Rows are points. To make a cloud, some directions were put in groups of two or more. Within a group, all points are equally far from the middle, so they leave a hole (a ring in 2 directions, a hollow ball in 3). The other directions are filled evenly. Then the cloud was stretched, turned, moved and blurred a little. Count the holes, and give their numbers of directions, smallest first.
In the rows, 128 means zero.

Cloud, 21 rows:
[[ 95  92 157]
 [140  83 100]
 [ 82 122  94]
 [120 138 166]
 [153 152 141]
 [126 128 170]
 [ 80  89 136]
 [173 137 117]
 [ 97  77 124]
 [ 88 146 150]
 [ 65 122 123]
 [170 135 107]
 [144  78 111]
 [111 120 170]
 [ 90 155 133]
 [ 93 100 161]
 [173 135 134]
 [146 150 101]
 [ 76 144 117]
 [101  78 113]
 [170 137 138]]
Holes: 1 (3)

Cloud (27 x 4):
[[118  85  96 148]
 [ 74 115 140 179]
 [186 112  94 172]
 [186 102 109 153]
 [122 143 140 176]
 [ 78 134 110 112]
 [ 89  91 104 142]
 [112 170  93 127]
 [130 177 115 146]
 [110 155  83 114]
 [ 85 130 130 175]
 [133 157 134 113]
 [164  86 123 147]
 [ 96 132  86 142]
 [ 95 140 119  99]
 [138  86 104 163]
 [190 104 107 133]
 [121  83  98 146]
 [164 157 131 145]
 [109 149 102 100]
 [164 176 110 154]
 [153 111 121 179]
 [168  94  75 153]
 [138 119 161 121]
 [122 170 117 158]
 [152 109 151 160]
 [107  90 138  96]]
Holes: 1 (3)

Cloud, 51 rows:
[[147 141 147 139 100 108]
 [143 147 117 182 145 148]
 [104 139 119  93 138 151]
 [117 134 128  76 133 154]
 [140 150 184 117 102  88]
 [131 113  98 168 115 138]
 [ 99 149 128  81  63 131]
 [132 156 118 151 105 153]
 [141 165 138 133 145 123]
 [ 87 166 152  72  56  82]
 [ 95 132 137 107 109  91]
 [143 161 144  97  95 160]
 [104 157 162  91 138  85]
 [118 103 125 130 128  81]
 [ 72 171 150  73  76  90]
 [128 144 139  99 154 131]
 [ 97 164 185 113 128  62]
 [ 87 159 108  98  78 165]
 [106 168 138  55 147 111]
 [105 153 139 134 167 104]
 [142 148 135 140 130  47]
 [152 144 139  81  77 129]
 [132 165 167 100  80  65]
 [105 127  96 137  94 171]
 [123 161 130 165 181 123]
 [153 124 132 179 123 149]
 [148 107 172 164 140  94]
 [124 160 171 169 123  91]
 [132 170 170 103  85 110]
 [103 147 116 108 115  87]
 [145 162 105 157 159 115]
 [154 138 141 109  91 124]
 [146 144 154 161 140  97]
 [127 160 157 156  94 113]
 [105 120 136 121  87  91]
 [111 152 102 162  95 167]
 [101 171 133  48 145 109]
 [117 139 108 115  62 188]
 [ 98 166 143  58  63  91]
 [151 145 105 159 148 115]
 [139 143 122 148 119  93]
 [109 118 114 142 108 111]
 [132 170 114  92  96 141]
 [165 122 102 147 144 105]
 [ 97 124  99 119  83 195]
 [104 123 152 166 145 109]
 [ 91 140  93 162 149 123]
 [125 154 128 151 101 105]
 [126 159 144 135 119 176]
 [106  95 137 167 125 125]
 [132 164 112 155 147  73]]
Holes: 1 (2)

Cloud, 72 rows:
[[ 88 143  95  94 130 116  97  70]
 [147  97 138 126 114 107 129 119]
 [ 92 167  78 142 181  95 132  88]
 [140 188 130 176 138 137 117  87]
 [ 84 141  87 152 173 125 113  84]
 [ 90 140  90 152 142  99 123  87]
 [ 49 135 133 139 104 137 101 121]
 [ 75 130 166 110 124  92 122 134]
 [ 94 101  97 124 194 156 128 110]
 [ 77 148 155 135  79 108  84 111]
 [130 122 132 136  72 122  98  81]
 [123 162 111 188 144 151  95  58]
 [ 66 179 142  97 124 105 148 134]
 [ 75 135 110  80 138 161 165 118]
 [ 78 190 150 141  77 133 113 112]
 [ 48 189 128 130 149 160 176 118]
 [ 94 132 160 140 122 105 130 146]
 [125 172 104 124 156 100 104  84]
 [ 81 141 190 150  96 116 111 116]
 [112 156 134 154 123  91 157  95]
 [120 164 128 133  76 162 151  91]
 [104 141 157 110 133 111 108 116]
 [107 145 163 177 118 121  89 123]
 [ 70 177 122 183 166 107 140 132]
 [ 57 124 151 150 135 143 151 133]
 [ 79 120 106 102 103  90 115  80]
 [140 161 160 129  73 152 171 134]
 [141 147 126 157 178 113 180 135]
 [ 99 108 144 129 142 103 124 161]
 [133 154  73  74 148 122 177 129]
 [ 84 129 126 139 147 108 145 159]
 [123 133 122 127 138 131 172 154]
 [ 58 143 147 114 110 107  82 121]
 [102  85 165 131 164 109 107 137]
 [134 123  94  82 104 129 156 114]
 [112 112 101 124 143 138 116 106]
 [ 78 126 154 141 129 160 160 115]
 [140 179  92 110 137 118 166 127]
 [148 162 127 147 158 109 138  97]
 [119 110 123 146 165 162 178 132]
 [108 136 123  79 128 122 134 117]
 [ 95  77  88 120 180 122 108 110]
 [112 110 100 141 137 101 117 111]
 [ 66 180 135 121 135 114  98 104]
 [128 170 168 127 106 101 155 113]
 [135 149 105 137 180 121 180 127]
 [ 53 191 132 165 149 120 158 149]
 [ 97 159 108 135 100 166 154  79]
 [ 90 139 137  97 145 107 169 165]
 [ 96 145  88 130 191 135 141  95]
 [137 203 117 124 109 129 133 110]
 [110 154 118 103 131 133 138 136]
 [113 173  81 124 164 104 171  90]
 [115 172 126 124 164 108 141 118]
 [113 148  77  58 113 125 183 125]
 [131  80 131  87 108 103 150 121]
 [ 77 169 143 153  91 128  79  91]
 [113 112 152 159 124 131 177 167]
 [ 61 111 140 118 120 118 100 100]
 [107 138 117 170 170  87 123  98]
 [ 93 133  77  89 134 109 169 146]
 [100  96 174 178 138 135 163 158]
 [ 93  94  74 116 176 120 156 107]
 [ 37 132 136 132 111 149 101 101]
 [139 175 103 122 136 114 155  79]
 [117 110 149 122 142  91 116 122]
 [157 106 103 159 157 122 189 133]
 [ 60 154 172 171  99 134 117  96]
 [103 131 141 137 123 155 124 143]
 [108 168 169 168 110 134  99  92]
 [132 126 140 159 172 157 177 148]
 [ 65 137 158 132 135 117 107 139]]
Holes: 0
